Each row is a point. Each copy is the shape, with its points in the same order, stretched, turned, moved and blurred by noise. Some copies are also mirrored. Which?
In the rows, 128 means zero.

Shape (8 x 2):
[[140 174]
 [131 145]
 [127 135]
 [138 165]
 [113  84]
 [133 110]
 [178 130]
 [176 128]]
Copy 1:
[[135 176]
 [144 142]
 [147 131]
 [137 167]
 [157  69]
 [137 107]
 [ 83 152]
 [ 85 152]]
Copy 1 is: mirrored
Copy 2 (8 x 2):
[[173 111]
 [149 118]
 [142 123]
 [167 116]
 [ 97 138]
 [127 137]
 [159 165]
 [158 161]]
Copy 2 is: mirrored
Copy 3, 8 rows:
[[115 170]
 [130 146]
 [131 144]
 [117 168]
 [165 107]
 [137 122]
 [ 94 132]
 [ 89 132]]
Copy 3 is: mirrored

Shape, 8 rows:
[[138 139 130]
 [130 108 120]
 [141 139 154]
 [106 141 106]
 [119 129 127]
 [102 166  75]
 [127  73 151]
 [162 141 136]]
Copy 1, 8 rows:
[[131 127 152]
 [105 155 134]
 [105  99 160]
 [157 157 109]
 [124 141 122]
 [218 181 109]
 [ 35 140 121]
 [126 117 188]]
Copy 1 is: mirrored
Copy 2, 8 rows:
[[137 126 107]
 [115 109 138]
 [128 151  92]
 [145 125 144]
 [126 137 129]
 [185 100 151]
 [ 59 130 151]
 [147 120  78]]
Copy 2 is: mirrored
Copy 3, 8 rows:
[[126 126 111]
 [143 115 111]
 [110 124 121]
 [149 136 123]
 [135 125 119]
 [157 164 113]
 [134  79 120]
 [117 126  97]]
Copy 3 is: mirrored

Shape:
[[105  78 111 145]
 [161 117 161 138]
 [112 130 168 167]
 [110 109  93 132]
 [116 121 102  73]
 [127 120 164 176]
 [148 150  89 121]
 [146 147 114  99]
 [ 85 123 117  78]
 [141 118 103 114]]
Copy 1 (10 x 4):
[[114 142 139  82]
 [ 94 164 125 134]
 [ 88 139 165 128]
 [114 118 119  92]
 [165 120 108 119]
 [ 75 148 153 124]
 [ 90 113  85 118]
 [118 121  97 136]
 [175 108 134 122]
 [114 133  99 113]]
Copy 1 is: mirrored
Copy 2 (10 x 4):
[[146 189 121 131]
 [139  93 148 155]
 [152 100  91 151]
 [117 175 117 111]
 [ 79 178 141 130]
 [156  97 101 148]
 [ 93 119 127  90]
 [ 82 122 134 122]
 [ 85 182 113 144]
 [105 145 139 121]]
Copy 2 is: mirrored

Shape (11 x 6):
[[ 97 169 105  89 155 121]
 [179 149 136 134 161 160]
 [126 120 115 152 109  99]
 [121 109 162 142 152 157]
 [108  75 148 128 147 121]
 [166 112 130 118 123  76]
 [110 167 184 152 150 147]
 [ 64 127 162 142 128 137]
 [149 135 136 136 153 117]
 [112 159 130 136 109 149]
 [131  95 131 123 103 143]]
Copy 1:
[[134 164 210 146 187 161]
 [164 140 141 114  75  88]
 [114 117 123 115  99 151]
 [154  81 105 134 111 108]
 [122  65 105 120 114 124]
 [114 105 131  66  96 126]
 [187 127  93 138 138 140]
 [150  99 101 157 161 165]
 [150 120 131 107 100 131]
 [129 162 141 148 141 142]
 [102 106 116 114 106  98]]
Copy 1 is: only turned
Copy 2:
[[113 149 122 106 101  60]
 [117  88 109 148  99 138]
 [140 145 118 117 165 136]
 [128 154 125 146 110 153]
 [161 175 133 151 137 132]
 [189 113 120 125 152 127]
 [111 163 100 104  76 157]
 [119 204 129 104 116 139]
 [142 127 105 136 117 128]
 [101 138 135  95 128 134]
 [145 130 160 126 158 145]]
Copy 2 is: mirrored
Copy 3, 11 rows:
[[130  74  92 149 174 121]
 [110 111 173  72 135 120]
 [149 127 143 155 111 130]
 [115 158 123  87 128  90]
 [156 155  83 112 104  95]
 [152 103 129 130  64 137]
 [ 67 122 152 118 147  81]
 [103 157  95 139 151  76]
 [129 105 155 116 111 111]
 [102 128 138 136 161 126]
 [139 172  99  96 119 135]]
Copy 3 is: mirrored

Shape, 13 rows:
[[125  88 138 153 144 116 100  89]
 [162 118 122 154 132 141 151 120]
 [136  77 190 116  94 165 157 152]
 [166 114 141 108 154 103 104 151]
 [118 117 114 116 147  98 132 157]
 [145 121 126 131 156 119 146 155]
 [123 109 130  97 139 138  97  87]
 [130 137 119  93 117 173 127 121]
 [147 117 126 151 146 146  86 156]
 [112  95 190 150 156 103 129 112]
 [126 144 122 107 168 117 126 114]
 [130 133 118 100 112 107 134 122]
 [112 144 139 151 123 149 156 120]]
Copy 1:
[[124 101 125 112 162  82 169 161]
 [137  87 124 126 152 132 108 113]
 [ 47 131  97 167 145 115  79 142]
 [ 80 134 164 116 155 130 113  70]
 [129 131 177 155 132 141 123 123]
 [123 120 153 142 142 132 105  96]
 [119 138 137  97 145  98 135 147]
 [119 140 122 106 110 134  91 128]
 [ 93 101 125 102 112  97 132  99]
 [109 128 121 158 179  81 161 149]
 [146 147 154 121 144 129 125 106]
 [141 147 160 136 132 178 117 131]
 [160 115 106 151 123 137 122 144]]
Copy 1 is: only turned
Copy 2:
[[ 94 163 125 143 125 131  82  91]
 [139 146 141 135 134 144 123  86]
 [136  87 173 149 151 176  84  91]
 [134 144  97 137 135 180 116 108]
 [109 131 103 137 144 153 145 130]
 [139 137 113 154 155 156 144 111]
 [ 95 162 139 137  97 153  76 120]
 [132 134 169 136 110 146 101 133]
 [121 166 135 119 154 163 114 111]
 [114 140 103 161 164 137  87  90]
 [116 163 105 158 125 138 123 138]
 [133 121 121 136 116 136 125 124]
 [141 138 137 148 154 107 112 122]]
Copy 2 is: mirrored
Copy 3 (13 x 8):
[[160  72  88 145 110 155  74  65]
 [123 121  69 101 120 102 139  99]
 [228 163  41 138 110 117 143 169]
 [178  93 124 117 129 194 169 110]
 [177 114 163 148 154 128 134 122]
 [171 124 131 102 148 114 152 111]
 [155  68 102 140  81 182  76 151]
 [123 117  99 115 113 150 108 212]
 [144 112 103  95 191 181 117 114]
 [215 123 119 126  91 137 104  51]
 [139  99 160  99  97 148 109 130]
 [126 106 141 158 101 140 133 151]
 [124 162 109 111 121  89  91 126]]
Copy 3 is: mirrored

Shape (17 x 11):
[[136 149  93 114 113 124  72  80 155 143 149]
 [141 156 159 153 110 151 166 136 145 114 111]
 [135 109 102 117 111  65 113 100 147 140 153]
 [166 152 139 142 140 147 165 107  92  87 107]
 [145 137 141 125 101 136 153 151 100 119 165]
 [136 136 151 150 133 162 154 135 117 144 106]
 [152 106 130 121 104 153 138 143  96 109 106]
 [141  94 115 101 106  99 118 113 137 159 186]
 [133 102 144 136  99 101  96 158 119 123 170]
 [105 161 142 130 155 156 156 130 109 124 117]
 [ 97 163 134 102 125 122 110 111 169 115 147]
 [145 128  98 147 135 146 157 159 125 105 122]
 [177 116 114 101 103 111 124 147 137 143 169]
 [155 128 100 116  94  90 115 152 102 150 162]
 [117 145 129  69 132 100  97 106 171 136 126]
 [143  95  92  96 116 106  96  99 152 129 186]
 [153 155 157 142 171 147 132 137 129 116 117]]
Copy 1 (17 x 11):
[[146 165 137 120 105 126 128 149 103 183 162]
 [103 109 110 120 103 163 140  99 181 128  99]
 [151 118 135 154 112 128 121 108  83 179 154]
 [ 87 115 157 134 129 128 165 100 198 127 134]
 [ 76  96 144 130 143 148 134 113 133 136 108]
 [117 102 109 107 144 141 146 124 168 125 120]
 [ 93  91 149 121 135 161 137 112 162 100 153]
 [126 105 141 124 146 137 119 114  58 177 150]
 [130 115 152 127 156 156 125 120  96 129 100]
 [105 125 101 122 145 106 126 134 166 114 120]
 [132 171  99 123  97 115  95 121 103 143 130]
 [101 101 128 138 138 162 117 132 189 136 127]
 [109  91 169 116 127 149 113 115 108 176 120]
 [118  77 166 145 125 137 132 136 106 171 125]
 [151 149 124 115  82  87  87 114  90 148 151]
 [131 148 147 126 134 142  98 117  66 182 167]
 [126 143 143 102 149 107 126 126 179 132  89]]
Copy 1 is: only turned
Copy 2, 17 rows:
[[120 112 110  88  49 145 113 130 180 141  92]
 [133 145 136 164 138 107 121 130 125 153  78]
 [100 110 118  97  96 135 121 174 154 142 145]
 [130 149  79 138 148 109 116 119 137 196  88]
 [143 116 135 114 179 113  82 143 146 149 121]
 [131 171 116 146 151 103 115 119 127 118  83]
 [130 165 125 140 181 134 103 114 150 135 126]
 [129 110 120  87 129 126  96 187 181 115 143]
 [133 131 169  97 148 108 106 133 147 128 164]
 [142 133  96 134 137 111 125 102 102 132  81]
 [139  86 127 131  70 126 141 114 132 134  98]
 [122 148 124 110 158 130 137 128 122 159  85]
 [110 114 136 102 142 111 107 156 185 126 117]
 [ 95 114 143  88 153 124  82 142 155 125 136]
 [106  91 114 145  63 120 153 106 150 103 112]
 [137 100 109  70  98 142 121 174 190 143 136]
 [127 150 106 136 114  71 159  91 132 149  74]]
Copy 2 is: mirrored
Copy 3, 17 rows:
[[ 92 131 132 178 188 148 159  66 133  96 144]
 [140 182 174 128  99  97 158 174 149 135 123]
 [ 87  82 125 144 155  91 155  81 107 145 171]
 [181 159 116 165 130 101 123 173 158 144 164]
 [135 168 144 143 115 116 100 137 126 175 127]
 [142 153 143 137 110 135 139 180 129 121 115]
 [141 144 148 164 110 109  74 144 120 112 160]
 [ 92 108 138 174 142 128 138  70  78 147 151]
 [100 143 138 112 129 122 108 105  75 154 159]
 [170 131 140 115 121 160 138 154 155 141 102]
 [131 127 189 117 141 157 180  82 147 129 132]
 [132 159 106 134  76  97  92 147 171 132 136]
 [ 81 160 143 191 114 129 114 107 115 151 180]
 [ 80 126 118 161 148 119  83 122 120 173 154]
 [101  95 190 147 153 176 181  92 136 117 184]
 [ 92 113 126 180 141 127 132  33  94 120 168]
 [154 168 122 141 117 170 154 174 149 139 169]]
Copy 3 is: only turned

Shape (15 x 12):
[[135 108 134 140 126 101 109 145 140 137 139 136]
 [ 99 100 126 106 203  99 126 139 105 143 113 122]
 [249 127 135 142 110 127 110  72 114 142 136 128]
 [113 174 139 132 167 150 144 151 133 115 124 122]
 [141 159 126 128 132 112 131 146 102 146 131 137]
 [107 102 144 107 109 118 147 150 100 142 128 139]
 [114 153 139 125 116 143 106 137 111  84 138 128]
 [127 134 122 130 142 170 100 123 140 137 136 108]
 [ 99 128 167 124 122 112 117 133 138 141 145 106]
 [ 99 152 114  99 112 123 130 137 133 112 127 119]
 [133 100 143 111 119 108  97 151 115 140  89 115]
 [100 111 122 177 155 105 119 135 112 130 131  76]
 [125 112 146 155 119 127 136  98 155 135 122 139]
 [101 109 130 131 119 108 106 135 109 138 124 136]
 [ 95 123 136 109 129 134  70 110 111 146  98 117]]
Copy 1:
[[122 146 135 125 149 147 139 142 107 123 138 125]
 [161 156 144 106 139 181 124  64 154 102 138  88]
 [142 132 122  90  71 119  72 170  50 129 135 126]
 [167 147 146 141 123  89 155 108 159 120 131 148]
 [168 151 121 113 107 158 156 134 117 134 155 141]
 [126 136 121 133  93 180 123 141 160 110 143 111]
 [132 160 117 136  84 126 145 126 125 119 101 178]
 [155 140 114 168 129  86 113 109 116 142  87 126]
 [144 173  91 137 165 125 128 139 162 107 130 111]
 [149 130 106 127 135 154 122 105 156 135 118 165]
 [137 198 131 123  95 156  86 111 138 144 132 112]
 [ 96 150  76 101 147 104 139  76 137 154 147 114]
 [ 97 108 123 112 142 104 120 174 155 125 107  90]
 [122 153 106 119 118 169 139 134 133 134 117 114]
 [161 194  91 133 113 148 101 113 144 151  70  95]]
Copy 1 is: mirrored
Copy 2, 15 rows:
[[104 105 115 134 148 115 135 127 148 135 111  96]
 [ 94 154 116 165 145 122 136 112 104  68 106  74]
 [ 90  29 125  90 130 117 193 120 120  92  99 203]
 [159 155 102 157 128 146 155 112  91 146 156 121]
 [104 151 117 116 118 140 141 112 117 131 107 135]
 [124 163 118  98 127 145 113 114 158  91 109 111]
 [140 158 142 141 142 120 155 165 129 146 124 147]
 [140 130 140 127 134  96 165 130  90 148 159 114]
 [109 140 139 144 127 123 119 120 152 139 166 124]
 [162 168 141 140 110 102 136 128 132 150 126 127]
 [121 124 165 147 147 131 153 112 142  96  92  80]
 [101 132 123 176 223 104 129  94 120 131 149 145]
 [134  89 125 124 156 126 100 129 132 124 134 131]
 [111 147 148 129 152 115 108 140 145 114 106 110]
 [120 147 211 144 134 102 125 153 109 113 113 101]]
Copy 2 is: mirrored

Shape (17 x 12):
[[142 132 163  96  81 126 105 143 138 152 143  95]
 [ 96 150 146 152 112 138 168 143 123  83 142  86]
 [116 129 141  97 143  95 167 108  82  89 116 155]
 [115 145 150 135 101 106  97 145 116 122 134 151]
 [115 113  82  82 141 131 100 170 137 138 119 165]
 [158  90  82 142  81 137 128 113 131  95 170 143]
 [139 162  83 119 110 164 124 130 158 143 139 121]
 [169  83 115  94 136 154 142 167  81  88 133  92]
 [109 109 130 108 165 103 117 129 159  99 121 128]
 [141 139 110 166 116 141 135 112 115 149 100 132]
 [102 134 139 145 132 156 149 119 149 132 123 139]
 [117  89 160 161 118  94 154 143  98 106 155 141]
 [154 106 111 138 136 107  82  88  94 133 126 144]
 [127  96 131 157 142  91 166 112 136 128 173  96]
 [176 109 135 120 110 110 166 147 137 138 157 143]
 [107 127 157 119 136 157 137 135  84  87 153 150]
 [126 159 117 132 117 140  92 146 144  91 144 119]]
Copy 1:
[[151 151 134 142  75 133 151  85  85 169 132  96]
 [167  94 130 103 112  88 176 180 118 153  69 106]
 [128  89 121 125 140 114  67 197 130 158 129 113]
 [134 136 156 103 119 157 120 126  90 131 118 111]
 [113 137 109 129 142 189 104  91 176 115 160 157]
 [ 72 140 108 138 145 139 119 117 126 152  65  88]
 [131 105 129 135 133 127 131  58 117 129  90 137]
 [114  87  71 126  71 123 135 143 158 141 139  61]
 [109 147 143 136 131 115 121 159 164 132 155 169]
 [108  81 124 133 148 136 141 118  70 117 115 121]
 [144 122 110 138 140 126 148 156 110 125  93 154]
 [128 146 104 118 147 135 155 208 114 141 108  71]
 [ 55 121 127 119 138 134  85  97  77 126 161 122]
 [118 149 108 139 173  72 174 169 123 153 118  95]
 [138 139 113 168 143 128 134 143 127 138 104  51]
 [150 115  88  95 100 128 103 173 120 131  91 109]
 [125 119 164  98  99 122 127  96 121 122  94 127]]
Copy 1 is: only turned
Copy 2, 17 rows:
[[110 118 155 155  60 113 135 154 122 185 156 115]
 [102 107 152  95  85  92 126 138 101  98 139 160]
 [ 83 124 157 104 188 149  97 122 132 113 116 125]
 [119 127 167  97 118 138 162 140 152 138 153 115]
 [142 105  89  89 125 145  91 113 162 180 155 117]
 [154  86 129 115 166  79 175 108 112 143 141 161]
 [193 103 109 128  98 136 119 132 105 148 143 148]
 [ 87 106  96 149 146  84  89 119 154 143 175 154]
 [ 86 125  97 107 108 144 130 105 120 149 120 131]
 [171 156 135 120 161 120 149 123 118 105 122 105]
 [144  98 132 109  98 116 123 136 118 120  96 119]
 [ 68 101 167  97 156  80 161 108 132 110 139 106]
 [134 149 107 129 197 144 190 129 132 142 140  91]
 [ 77 100 124 125 138  88 163  94  65 117 128 104]
 [106  93 162 159 146 103 125  79 117 134 144 126]
 [105  65 142 107 129 120 118 166 162 114 135 133]
 [142 116 118 109  89 144 159 139 135 134 166 164]]
Copy 2 is: only turned

Shape:
[[148 112 112  86 143  89 150 159 131 161 152  98]
 [131 192 126 141 130 136  99 102 126 108 143 128]
 [127 123 136 130 112 134 114  83  96 143  83 147]
 [159 109 154  94 144 101 139 156 135 126 132  82]
 [135 103 140 137 135  83 119 102 122 137 119  98]
 [150 154 135 152 145 185  88 103 132 127 156 130]
 [142 154 143 177 110 151 121 127 131 131 166 159]
 [128  98 131 122 151 108 135 157 131 154 115  88]
 [104 102 144 106 157 104 136 114 107 115 142 120]
 [ 72 122 125 137  94 138 109  90 121  98  63 125]
 [142 136 162 128 168 105 156 140 153 173 135 116]
 [128 118 133 110 168  98 105 151 125 154 134 124]
 [153  98 107 131 169 101 138 124 159 149 134 120]
 [101 105 137  92 114 123 113  84 146 126 106 121]
 [143 171 131 153 140 165 124  99 113  90 122 167]
 [133 166 117 141 157 163 134  98 110 131 171 109]]
Copy 1:
[[114 172 148  84 114  89 108  90  68 127 105 137]
 [150 119  99 114 147 167 174 114 144 131 125 115]
 [110 134  98 162  77 145  99 143 183 110 179 131]
 [ 98 158 159  90  94 104 158 111  74 128  66 137]
 [ 94 142  99 165  98 115 133 131 112 131 108 135]
 [173  50 135 130 135 161 159 145 116 132 116  93]
 [176 137 147 135 168 140 168 173 133 117 129  83]
 [110 127 139 107 106  82 119 107 114 117  93 149]
 [ 99 128 103 127 113  88 137 150 111 175 133 146]
 [ 59 107  74 170 135 154 102 135 211 107 162 154]
 [155 153 136 110  99  73 179 112  95 100 125 142]
 [132 127 105  81  91  71 125 124 105 122 102 123]
 [147 120 106 119 116 105 116 140  69 114 112 152]
 [ 60 104  88 155 116 127 113 120 124  97 151 137]
 [183 114 104 112 128 174 160 178 161 144 157 132]
 [183  88 139 134 157 154 158 114 105 177 147 127]]
Copy 1 is: mirrored
Copy 2, 16 rows:
[[156 118  87 128 164 118 146 111 160 125 171 145]
 [103 129 136 157 138 142 123 159  82 129  63 132]
 [ 91 112 141 106  84  96 131 161 106 128 144 100]
 [154 117  95 158 130 150 136 123 169 101 152 105]
 [138 131 106 133 109 138 151 182 130 133 167 139]
 [117 117 149  92 136 162  97 154 112 125  35 104]
 [ 78 136 170 104 142 184 116 125 115 153  89 137]
 [170 147  95 103 122 139 154 133 151 106 159 115]
 [157 121 140 146  92 109 130 149 142 116 155 174]
 [136 153 116 130  29 101 122 144  78 144 123  96]
 [134 117 121 112 138 179 175 111 122  91 150 135]
 [165 135 142 122 152 126 145 146 128  96 154 132]
 [155 128  94  85 141 157 122 152 122 122 167 142]
 [163 105 113 134  66 113 109 131 100 143 141 103]
 [ 60 120 155 121 106 136  93 149  97 114  80 135]
 [105 114 120 107 131 135 132 147 121 130  46 166]]
Copy 2 is: only turned
Copy 3:
[[123 117  78 109 144 148 114 125 103  79 120 138]
 [141 143 173 148 125 132 143 174 140 132 136 168]
 [114 146 135 115  65 128 149 145 120 165 182 105]
 [109 122  89 113 119 104 144 133 117  80 134 165]
 [106 145  80 144 105 163 174 119 122 124 153 125]
 [101 100 189 159 125 122 127 169 152 117 160 136]
 [147  94 178 138 131 137 134 128 154 129 155 137]
 [110 115  79 147 133 134 125 122  93 104 139 123]
 [119 140 117 143  88 147 142 110 104 101 125 153]
 [112 168 153 135  83 123 176 127  91 196 138 144]
 [133 127 102 137 143 114 131 138  98  59 158 110]
 [125 102  86 140 121 150 133 141  91  97 115 112]
 [101 128  80 149 146 148 132 109 121  94 125  80]
 [ 98 156 135 106  94 141 199 126 103 133 133 126]
 [133 141 190 150  92  85 105 154 154 147 148 138]
 [110 142 180 170 127 132  90 159 139 105 164 164]]
Copy 3 is: mirrored
Copy 4 (16 x 12):
[[178 110 150 130 144  68 140 103 123 161 121 152]
 [171 150 127 157 129 157 134 150 152  98 113  99]
 [ 86 162 142 124 122 153 107 129 116 122 126 138]
 [198 108 158 137 153  95 170 108 124 147 126 179]
 [133 138 133 129 100  89 146 130 100 115 122 172]
 [131 136 126 164 112 151 187 114 155 121 125  98]
 [121 139 126 106 118 136 168 155 129 120  96  69]
 [167 121 134 117 137  88 143  89  99 126 143 158]
 [131 108 180 128 152  90 115 119 138  92 144 157]
 [101 157 112 122 156 152  83 133 136 108 184 141]
 [158 134 185 137 127  88 156 119  66 107 120 128]
 [167 146 165 108 134  67 147  94 125 120 137 138]
 [136 113 158 136  93  79 170 120 109 157 167 139]
 [111 134 150 154 157 112 118 129 130 138 166 162]
 [131 133 168 137 110 192 135 157 157 112 142  95]
 [136 113 146 187 104 147 135 115 140  87 110 102]]
Copy 4 is: mirrored
